Every row gives one point. Each copy is the shape, with its points in the same order, turned, moved and blurred by noise. Say if it was mirrored as well.
In the rows, 128 means zero.

Shape (8 x 3):
[[179 125 150]
 [ 82 152  90]
 [ 80 121 116]
 [159 141 128]
 [103 127 105]
 [162 133 184]
 [129 110 118]
 [113 145 102]]
Copy 1 (8 x 3):
[[121 160 177]
 [120  86  83]
 [146 119  84]
 [114 132 158]
 [141 108 108]
 [110 188 155]
 [150 125 133]
 [121 101 113]]
Copy 1 is: mirrored
Copy 2 (8 x 3):
[[ 75 102  95]
 [177 138 139]
 [153 164 149]
 [110 104  96]
 [154 138 137]
 [ 78 133  75]
 [116 131 128]
 [152 124 125]]
Copy 2 is: mirrored
Copy 3 (8 x 3):
[[126  70 156]
 [151 177 114]
 [117 158  94]
 [147  99 148]
 [140 143 105]
 [ 94  82 168]
 [130 113 107]
 [150 142 125]]
Copy 3 is: only turned
Copy 4 (8 x 3):
[[168 102 128]
 [ 88 177  91]
 [ 84 162 124]
 [152 127 109]
 [109 160 125]
 [139  73 121]
 [132 149 139]
 [113 165 112]]
Copy 4 is: mirrored

Shape (9 x 4):
[[ 80 113 137 130]
 [141  91 152 145]
 [ 93 143 117 127]
 [ 97 113  87 101]
 [118  89 142 172]
 [ 93 131  80 121]
 [130 106 168 149]
 [ 79 152  79 108]
 [108 138 146 154]]
Copy 1 (9 x 4):
[[128 164 111 105]
 [164 111 100 120]
 [102 150 131 122]
 [132 172 156 145]
 [151 129  73 129]
 [110 169 143 154]
 [149 108  93 102]
 [ 90 178 159 142]
 [109 125 100 112]]
Copy 1 is: only turned
Copy 2 (9 x 4):
[[ 84 112 156 112]
 [118 163 134 138]
 [114  90 143 108]
 [121 112 154  68]
 [ 88 153 112 131]
 [117  96 136  64]
 [109 141 138 154]
 [115  73 148  67]
 [ 96 103 125 140]]
Copy 2 is: mirrored

Shape (12 x 6):
[[139 140 142 148 239 110]
 [128 123 143 133 119 181]
 [120 172 103 139 143 110]
 [144 103 107 124  95 117]
 [124 133 102 133 134 124]
 [121  97 108 151  95 127]
 [101  98  98 105 102 106]
 [146 110 110 146 100 113]
 [152 102 121  92 144 131]
 [ 60 110 168 129 127 114]
 [107 125 146 144  93 119]
 [131 146 100 141 113 205]]
Copy 1 (12 x 6):
[[ 64  81 161 173  71 120]
 [104 167 163 101 158 126]
 [149 131 142 129  84 130]
 [144 132 110 107 165 125]
 [136 128 136 109 118 123]
 [128 140  97  91 148 138]
 [145 145  87 105 144  91]
 [139 126 109 107 149 146]
 [118 113 139 136 166  97]
 [ 90 192  92 137 116 103]
 [128 181 104 124 136 146]
 [126 162 190  67 143 129]]
Copy 1 is: mirrored
Copy 2 (12 x 6):
[[146 162 100  71 219  91]
 [ 95 145 105 154 136 151]
 [115 134 141  76 127 112]
 [132  84 113 139 109 127]
 [123 122 112 102 124 122]
 [121  85 102 123 114 158]
 [164 103 108 121  88 141]
 [121  78 118 125 124 133]
 [149 125  97 151 135  97]
 [172 148 131 115 140 194]
 [128 110 143 127 126 170]
 [ 56 151  92 138 106 137]]
Copy 2 is: only turned
Copy 3 (12 x 6):
[[145 152 177 164  54 165]
 [109 160  99 141 138 102]
 [131 126 185 124 147 128]
 [123  96 104 115 154 125]
 [128 125 146 120 146 141]
 [ 93 110 102 104 155 135]
 [145 111 107  80 151 151]
 [102  97 122 109 147 133]
 [165 112 102 145 119 130]
 [125 167 119  45 108 121]
 [100 125 118  82 138 106]
 [106 175 109 163 183 112]]
Copy 3 is: only turned
Copy 4 (12 x 6):
[[116 154 167 221 165 121]
 [162 115 111 110 163 112]
 [133 127 125 172  96 102]
 [ 98 115 122  89 111 106]
 [118 135 120 134 120 106]
 [105 118  92  95 121 126]
 [107 155 104  92  99 129]
 [ 96 106 114 107 117 113]
 [111 154 160 104 145 102]
 [150 156 109 128 124 197]
 [137 105 108 114 110 150]
 [172 111  82 107 153  68]]
Copy 4 is: only turned

Shape (12 x 8):
[[131 112 115 175 128 134 109 132]
 [181 143 175  63 190 108 132 128]
 [ 83 138 147 119 116 126 130 105]
 [113  76 121 126 102 109 140 107]
 [137 123 109 109 183 124 118 183]
 [ 99 122 135 112  85 108 131 150]
 [116 126 102 116 114 161 123  98]
 [159 140 149  78 167 140 129 172]
 [132 131 113 104 145 119 115 123]
 [160 122  97 166 111 140 151 121]
 [127 135 111 120 100 100 108 127]
 [174 131 156  76 178 154  86 163]]
Copy 1 (12 x 8):
[[142 172 134  94 142 152 117 136]
 [142 154 160 194  91  66 170  72]
 [129 119  68 131 134 124 136 111]
 [141 151  91 138 133 127  82 159]
 [136 117 179 107 125  93 112  94]
 [125 116  92 113 135  94 132 166]
 [107 138 110 145 169 142 111 117]
 [139 124 174 148 133  72 150  96]
 [110 138 132 142 127 107 116  94]
 [120 148 147 140 135 167 123 153]
 [ 91 154 101 110 119 112 126 146]
 [134 166 186 147 151  59 145  67]]
Copy 1 is: only turned
Copy 2 (12 x 8):
[[ 99 127 115 133 106 109 103 161]
 [123 108  90 145 152 181 127  35]
 [142 114 108  86 100 108 152 128]
 [143 142  65 139 108  94 147 150]
 [ 86 179 113 114 133 144  99  91]
 [170 161 121 114 115 107 136 131]
 [125 126  88  90 121 146 150 166]
 [130 148 106 120 140 180 100  72]
 [108 138 105 120 133 140 146 120]
 [116 117  91 130 153 118  99 177]
 [134 143 126 130 136 114 151 141]
 [102 145 119 140 112 212 112  78]]
Copy 2 is: only turned
Copy 3 (12 x 8):
[[101 124 119 157 155 130 134  98]
 [ 97 131 201  37 119  87 124  91]
 [125 112 142 147  79 126 119 126]
 [159 101 117 128 118 154 150 101]
 [129 151 155 105 166  66 122 117]
 [138 143 113 118  95 129 136 148]
 [119  81 149 148 125 126 145 146]
 [108 158 185  71 138  84 133 131]
 [110 106 137 108 125 101 123 118]
 [104 107 134 133 176 167 129 127]
 [107 110  99 113 123 124 133 133]
 [ 82 147 184  84 141  53 172 114]]
Copy 3 is: mirrored

Shape (15 x 9):
[[144 130 156 147 147 137 154 155 154]
 [120 178 135 117 144  99 142 115 122]
 [ 92 147 168 120  98 149 154 141  78]
 [110 119 161  60 148 180 126 153  68]
 [133 141  92 159  75 132 146 161 123]
 [120 126 167 147 153 113  95 159  59]
 [115 137  60 146 100 145 135  87  85]
 [128 155 163 129 142 133 102 117 160]
 [140 129  90 153 128 120 131  82 143]
 [130 119  46 118  65 125 153 154 121]
 [ 98 137 117 128 119 119 143 112 147]
 [102 146 156 158 153 136 149 152 161]
 [110 117 165 138 140 107 132 143 137]
 [134 121 155 125 145 120  86 130 141]
 [140 136 163 119 140 130 143  70 146]]
Copy 1 (15 x 9):
[[143  98 122 155 113 142 137 142 167]
 [135 132 175 147 136 179 125 137 126]
 [158 144 152  94  91 135 121 178 104]
 [133 168  88  73  81 184 151 154 116]
 [180 105 141 135 168 105 155 152 108]
 [118 120  89 131 113 166  86 154  79]
 [119 141 159 118 195 128 179 186  93]
 [121 154 136 150 132 143 106 120 166]
 [ 98 116 163 150 183 129 161 142 142]
 [177 112 145 121 181 106 210 128  82]
 [128 142 170 150 138 128 162 137 125]
 [147 122 135 181 100 136 133 157 158]
 [122 114 135 153  98 135 125 131 125]
 [109 138 109 146 131 139 118 108 140]
 [ 88 130 171 118 129 151 128 136 176]]
Copy 1 is: mirrored
Copy 2 (15 x 9):
[[147 105 144 115 154 104  88 123 155]
 [114 127 167 106 159 152 100 120  98]
 [169  94 174 127 122 102 128 104  71]
 [151 101 172 108 129 102 178  39 108]
 [132 136 175 135  94  92 117 174 125]
 [ 99  83 166 130 100 102  88  56 105]
 [ 79 137 144 123 111  92 167 169  74]
 [130  79 134 118 148 162 113 122 138]
 [ 87 133 113 115 141 121 123 168 115]
 [130 184 168 136  82  96 158 177 125]
 [132 131 134 144 150 133 127 145 110]
 [147  94 152 148 176 115  93 129 142]
 [145 111 131 142 140 125  83  99 124]
 [114  95 121 128 122 146 108  96 146]
 [133 104  97  84 164 146 117 125 106]]
Copy 2 is: only turned

Shape (15 x 11):
[[138 128 119 163 137 134 128  86  98  96 155]
 [116 142 110 153 154 154 147  78  86  96 118]
 [121 166 106 140 159 175 108  77  76 128 157]
 [135  64 117 100 188 101 142 153 140 130 116]
 [144  87  80 106 132 109 133 148 138 142 108]
 [117 151 118 162 153 147 146 113  59 134 159]
 [151 120 113 109 171  90 148 137 161 132 118]
 [101 108 134 162 143 138 142 145 153 123  99]
 [141  99 131  90 137 107 172 134 136 137 112]
 [ 98 121 117 155 153 145 174 104 166 126 118]
 [ 80 134 110 134 148 102 159 139 151  99 118]
 [166 113 129 113 154  79 128 125 146 152 106]
 [ 59  87 137 122 136 121 154 137 172 120 140]
 [169 113 101 134 154 123 159 138 153 126 137]
 [119  84  92 124 160  82 144 112 112 163 128]]
Copy 1 (15 x 11):
[[156 133 154 161 161 121 128 127 128  77 140]
 [155 138 175 172 159 100 145 132 170  93 133]
 [117 108 149 180 170  68 115 127 156  89 129]
 [138 103 140  95  64 145 187 124 148 112 153]
 [133 116 156  98  75 138 154 144 126 124 103]
 [126 105 155 141 182 116 114 137 179  82 139]
 [144  92 140 126 103 152 190 144 124 140 136]
 [133 160 131 124 130 155 177 108 167 130 118]
 [135 128 164  96 102 141 168 159 134 143 159]
 [117 160 147 150 144 141 204 145 157 116 125]
 [155 143 118 149 116 157 175 167 175 127 124]
 [158  91 142  95 115 136 179 132 107 148 133]
 [120 181  93 117 104 149 186 160 163 110 145]
 [122 104 163 135 115 170 169 135 116 118 131]
 [148 100 144  81 114 117 178 158 142  86 118]]
Copy 1 is: mirrored
Copy 2 (15 x 11):
[[133 135  99 167 125  84  89 128 139 130 123]
 [137 157 110 193 153 106  90 126 103 140 141]
 [141 115 115 218 150 129  69 137 146 135 130]
 [117 167 160 144  95 116 198 131 143 148 179]
 [ 91 152 154 131 113 135 183 113 132 159 121]
 [149 124  75 193 142 126 113 170 132 151 127]
 [ 81 176 134 142  87 134 160 132 143 119 160]
 [153 170 147 130 114 123 158 156  95 113 129]
 [108 167 132 104 124 140 160 131 132 132 174]
 [127 197 155 141 115 126 113 174 102 124 143]
 [108 201 134 146 143 111 162 173 122  95 127]
 [ 78 129 130 132  81 139 156 116 132 116 158]
 [144 173 169 103 142  98 153 187 139 115 140]
 [115 183 125 139  77 138 139 130 155 142 128]
 [ 83 130 135 148 110 107 162 158 120 164 152]]
Copy 2 is: mirrored
Copy 3 (15 x 11):
[[131 121 108 108 175 132 108 173 179 108 105]
 [107 141 137 109 174 119 123 149 193 111  82]
 [147 122 158 156 202 140 107 154 177 111  81]
 [ 90  58 115  76 155 114 174 107 115 143 136]
 [ 86 106  90  95 164 128 133 114  95 159 125]
 [139 115 130 158 166 109 108 151 198 136 110]
 [106  88  84 104 132 136 161  99 115 124 111]
 [ 77 122 131 105 123  94 143 159 119 117 118]
 [ 98 118 103 101 141 128 163  98 125 132 151]
 [ 60 129 124 128 139 130 165 161 145  92 107]
 [ 72 115 129 107  98 152 144 137 143 128 107]
 [133  99  82  96 140 124 170 108 102 135 107]
 [ 66 109 157 106 113 153 164 162 117 130 157]
 [ 97  92  77 117 158 125 137 124 124 105 126]
 [103  96 101 114 171 141 178 136 145 171 114]]
Copy 3 is: mirrored

Shape (15 x 11):
[[126 177  79 125 171 153 154 139 135 168  91]
 [130 137 141 124  79  99 112 101 101  80 132]
 [107 122 165 151  93 155 125 152 143  99 131]
 [108 107 152 127  98  93 111  98 164  98  93]
 [118 133 185 105 127 181 140 130 145 170 146]
 [118 168 165 127 109 184 116 120 157 144 154]
 [ 99 133  95 155 167 139 175 106 128 172 120]
 [127  98 125 111 103 107 151 130 145  83 125]
 [137 147 152 115  62  88 121 131 157 101 163]
 [149 137 119 148 182 146 129 138 124 180 123]
 [116 120 140 122 133 180 105 108 167 126 167]
 [132 152 164 122 140 162 153 105 143 122 140]
 [104 136 148 162  76 117 124 128 151 135 141]
 [142 129  74 112 121 140 151 114 105 164  94]
 [168 145  88 166 144 154 170 111 140 174  93]]
Copy 1 (15 x 11):
[[144 176 124 171 162 110 190 157 118 149 136]
 [135 100 146 126  91 126 106  97  84  85  97]
 [134 108 118 106 131  96  83 127 139 116  89]
 [140 144 123 104  82 124 106  82 105 138  68]
 [105 123  56 148 136 118 130 149 170 105  95]
 [131  93  84 139 120  82 146 141 170 103 103]
 [170 175  99 162 173 141 153 111 131 136 143]
 [137 132 101 116 114 127  84 118  70 130 112]
 [128 104 100  76  76 113 120 117  95  84 108]
 [155 145 121 155 142 159 164 165 154 147 135]
 [143  83  76 148 114 112 120 124 155 155 118]
 [156 117  80 164 124 111 133 137 133 106  96]
 [146 131 121  87 119 105 114 100 146  98 118]
 [118 178 140 176 126 131 140 126 104 126 155]
 [174 199 123 171 120 125 148 153 142 132 157]]
Copy 1 is: mirrored
Copy 2 (15 x 11):
[[124 101  88 104  68  86 133 164 160  92 104]
 [156 119 160  95 164 154 145 101 137 127 165]
 [147 141  97 147 151 146 146 129 115 154 158]
 [172 108 135 104 158 118 112 140 124 153 202]
 [152 194  82 144 130  91 130 138 160 144 126]
 [154 167  88 126 138  89 173 116 140 164 126]
 [104 143 115  92  75  96 132 181 120 103 138]
 [186 120 140 126 125 151 106 134 110 132 160]
 [173 129 153 123 126 135 134  67 132 171 167]
 [ 96 127 113 118 105  92 118 181 159 131  97]
 [166 162 101 117 146  83 144 140  98 162 111]
 [158 166 106 103 121 124 155 158 151 150 128]
 [122 137 128 138 125 107 149 106 116 156 183]
 [140 108 144 126 105  88 127 154 144  65 131]
 [123 105 143 131  70  93 171 195 151 103 135]]
Copy 2 is: mirrored
Copy 3 (15 x 11):
[[125 120 115 138 209  96 126  94 100  93 167]
 [179 118 146 112  80 112 153 114 152 110  97]
 [100  94 143  98  99 129 126 141 128 128 104]
 [137 141 101 107  88 120 155 151 138  74  87]
 [106 139 183 127 132 129  95 161  76 119 141]
 [105 125 179 112 120 130 143 132  64 132 133]
 [136 105  96 178 167  88 105 124  87 101 147]
 [145 126 106  94  98  85 124 146 152 116 117]
 [132 143 154 113  70 105 176 141 158 135 129]
 [129 134 129 160 202 118 110 124 103 135 119]
 [130 131 133  97 125 119 136 160  58 152 120]
 [122 142 149 122 114 105 101 111  81 119 124]
 [110 102 140 149  95 121 164 150 131 118 115]
 [168 106 138 133 188  66 133 133 124  83 138]
 [114 115 129 161 200  49 129 116 102 100 113]]
Copy 3 is: only turned

Shape (16 x 12):
[[119  92 148 139 158 105 203 130 152 141  92 155]
 [154 159 192 103 148 139 154 118 136 124 107 146]
 [143 157 134 115  35 177 104 143 124 109 132  96]
 [157 141 148  98 113 153 127 190 138 125 131 129]
 [134 126 111 143 124 111  88 123 110 107 103 111]
 [126 148  85 148 119 112  90 118 111 148 157  92]
 [ 99 184 121 117  87 169 126 156 109  95 139 109]
 [148 150  94 124  88 151 103 116 163  95 153 116]
 [152 122 119 127 137 113 147 113 119 173 131 156]
 [140 116 129 174 140  72 116 120  95 139 165 164]
 [142 109  93 138 113 150 116 105  99 118 153 128]
 [129  78 167 107 163 143 178 105 151 128 119 110]
 [121 127 191 132 153 114 176 144 146 121 125 119]
 [145 131 108 111  60 117 125 134 130 131 135 102]
 [170 144 163 147 111 171 159 150 151 141 111 118]
 [108 109 122 170 140  89  77 111 117 185 153 185]]
Copy 1 (16 x 12):
[[146 107 134 101 145  95 116 129  62 159  87  98]
 [116  95  81  86 115 101 138 123 151 151  94 109]
 [ 91 123  88 139  76 181 178 118 140  99 131 190]
 [141 124  85 142  98 153 172 130 143 154  92 139]
 [ 92 144 127 169 134 143 112 120 145 113 131 125]
 [116 139 145 151 140 185 136 134 153 105 174 119]
 [114 121  52 147 129 180 159 130 127  98 134 161]
 [128 124 117 127 118 182 119 134 161 123 140 194]
 [150 119 150  98 106 151 116 114 126 129 124  84]
 [121 121 150 142 131 166 104  87 121 168 162  75]
 [137 161 122 133 106 156 108 101 130 112 161 140]
 [140 137 126  90 116  68 132 151  96 157 130 136]
 [120 103 101 107 146  97 160 138  99 179 118 112]
 [102 128 130 135  84 191 143 148 113 122 130 150]
 [121 123 113  94 120 131 188 105 132 135  85 145]
 [159  76 176 167 127 149 105  82 137 129 172  72]]
Copy 1 is: mirrored
Copy 2 (16 x 12):
[[154 170 116 157  73 122 132 158 149  80 145 124]
 [114 154  81 198 132 134 124 114 122 127 151 143]
 [ 76  64 143 164 132 111  87  97  77 166 100 110]
 [119 130 114 152 133 112 110 121 116 180  91 145]
 [ 96  97 131  96 125 146 130 123  87 122 149 147]
 [125  74 114  80 154 140  90 106  89 101 119 131]
 [109  59 147 172 148 125 115  96 104 129  85 159]
 [ 98  82 120 121 157  80 129  90  87 126 119 106]
 [151 115  71 125 118 128 103 152 124 109 149 120]
 [153 111  95  99 157 175 141 172 102  95 135 101]
 [152  66 122 112 134 124 120 115  89 129 153 109]
 [154 169 130 160 100 128 110  95 144 116 177 109]
 [134 177 127 177 122 154 122 119 134 104 122 128]
 [ 91  82 116 118 110 124  94 109 105 134 101  97]
 [128 153 115 182 115 104  89 125  75 140 117 130]
 [141 103 105  85 182 149 102 208 126  92 160 114]]
Copy 2 is: mirrored

Shape (17 x 12):
[[118 128 147 118 140 139 133 131 135 133 115 128]
 [136 117 141 118 110 121 141 133 144 131 141 144]
 [115 130 126 121 114 127  95 142 138 109 117 134]
 [134 165 135 109 117 120 134 132 138  71 121 126]
 [114 118 147 129 120 121 115 130 122 106 121 125]
 [108 115 106 127 120 151 130 103 118 123 131 112]
 [139 133 127 138 144 121 121 136 132 119 131 110]
 [104 249 130 123 116 124 131 144 141 108 138 106]
 [138 126 140 131 123 117 140 118 141 110 121 136]
 [127 121 121 115 122 123 140 143 157 110 115 112]
 [131 127 126 128 110 135 137 147 116 119 117 106]
 [133 133 147 108 136 114 141 125 124 134 117 105]
 [135 117 130 112 137 129 143 142 118 129 132 136]
 [140 113 144 112 112 117 130 144 150 127 143 111]
 [102 124 136 127 126 135 127 144 143  81 137 114]
 [140 127 134 132 122 174 132 121 116 134 117 111]
 [141 131 130 107 127 153 114 133 122 129 133 105]]
Copy 1 (17 x 12):
[[130 115 116 118 133 124 124 133 135 116 118 144]
 [148 135 115 129 152 132 135 149 144 118 126 114]
 [132 119 137 109 139 135 130 112 127 100 151 123]
 [147 133 140  85 119 170 140 126 105 130 118 118]
 [136 129 121 120 131 120 135 126 106 113 139 130]
 [119 107 122 138 136 124 100 115 111 140 128 108]
 [120 145 137 134 123 136 125 123 122 122 115 136]
 [165 156 174  49 143 163  96  81 138 142  84 136]
 [130 141 107 114 126 137 135 139 126 123 123 116]
 [148 125 115 133 118 159 120 127 129 118 131 130]
 [142 134 136 124 121 129 107 136 121 136 146 133]
 [139 131 117 123 120 124 138 125 138 146 119 146]
 [135 117 135 130 125 120 130 150 138 126 120 123]
 [157 141 124 143 145 145 140 134 136 131 139 137]
 [156 119 133 123 135 147 122 124  90 103 122 131]
 [108 119 123 121 143 129  92 148 122 145 136 142]
 [118 117 146 131 145 139 121 132 129 147 135 143]]
Copy 1 is: mirrored
Copy 2 (17 x 12):
[[126 123 120 139 125 153 139 142 136 144 115 113]
 [112 132 104 126 117 129 123 128 125 131 107 133]
 [152 127 128 136 117 123 126 113 117 143 135 104]
 [123 121 150  84 104 146 124 112 125 162 137 111]
 [142 139 133 129 121 132 111 131 131 149 113 105]
 [142 154 119 124 168 148 125 137 132 129 138 124]
 [140 133 149 129 116 142 132 132 140 123 119 131]
 [122 142 154 101  79 149 155 102 172 190 194 146]
 [118 128 129 114 126 148 124 115 132 139 102 124]
 [136 143 124 105 108 149 149 128 117 130 115 114]
 [156 139 130 113 118 145 131 144 122 147 117 140]
 [122 131 140 124 126 138 154 147 145 152 101 124]
 [118 124 128 135 123 138 131 151 113 136 114 133]
 [129 135 112 111 104 118 139 137 135 120 103 121]
 [140 147 130 108 103 147 108 139 129 132 138  93]
 [157 114 111 124 151 158 132 150 143 137 126 141]
 [148 114 127 117 134 127 145 151 137 130 134 128]]
Copy 2 is: mirrored
Copy 3 (17 x 12):
[[134 134 127 148 138 136 130 125 135 130 120 131]
 [106 134  97 138 121 133 138 130 113 143 121 131]
 [130  98 120 115 129 128 148 141 132 120 120 142]
 [124  71 123 139 122 138 128 131 108 129 145  99]
 [143 122 123 119 119 128 132 148 126 131 129 128]
 [125 142 154 135 113 125 151 127 113 119 151 153]
 [120 128 125 121 116 133 128 118 137 104 129 112]
 [108  46 142 131 151  89 135  70 147 146 160  86]
 [131 127 107 133 123 141 134 124 105 127 130 115]
 [114 116 131 145 118 134 152 134 116 116 108 109]
 [125 122 127 145 107 102 129 133 123 113 127 126]
 [137 130 127 153 103 135 127 112 139 136 121 115]
 [110 134 122 144 116 136 111 127 121 127 117 140]
 [103 132 104 139 105 130 147 141 137 134 116 113]
 [115 111 145 121 134 128 137 162 120 126 133 108]
 [130 141 123 164 126 113 134 127 134 102 155 145]
 [114 121 127 150 109 128 135 130 152 111 145 141]]
Copy 3 is: mirrored
Copy 4 (17 x 12):
[[130 117 124 108 112 101 138 126 144 137 117 131]
 [140 113 133 132 124  92 115 131 147 102 119 120]
 [117 122 137 116 135 101 132 144 112 112 133 150]
 [156  85 147 112 140 133 108 134 116 129 145 158]
 [109 111 138 119 139 116 136 126 146 119 140 135]
 [109 129  99 103 143 134 115 108 128 119 113 120]
 [141 133 127 119 132 130 135 146 139 126 142 120]
 [177  83 149 108 156 159 140 175  70 161  85 144]
 [138 110 136 123 118 118 114 129 154 118 130 138]
 [143 130 140  95 134 108 104 137 146 121 127 135]
 [136 133 151 113 147 119 124 117 135 130 123 118]
 [159 119 133 112 131 119 145 117 158 130 116 135]
 [143 131 119 133 131 100 124 112 141 129 129 121]
 [152 121 138 108 142 101 132 137 154 101 130 112]
 [118  99 129  98 150 112 115 146 132 137 150 131]
 [128 130 126 101 115 128 132  96 127 126 123  96]
 [143 132 122 101 135 113 142 111 114 116 136 113]]
Copy 4 is: only turned
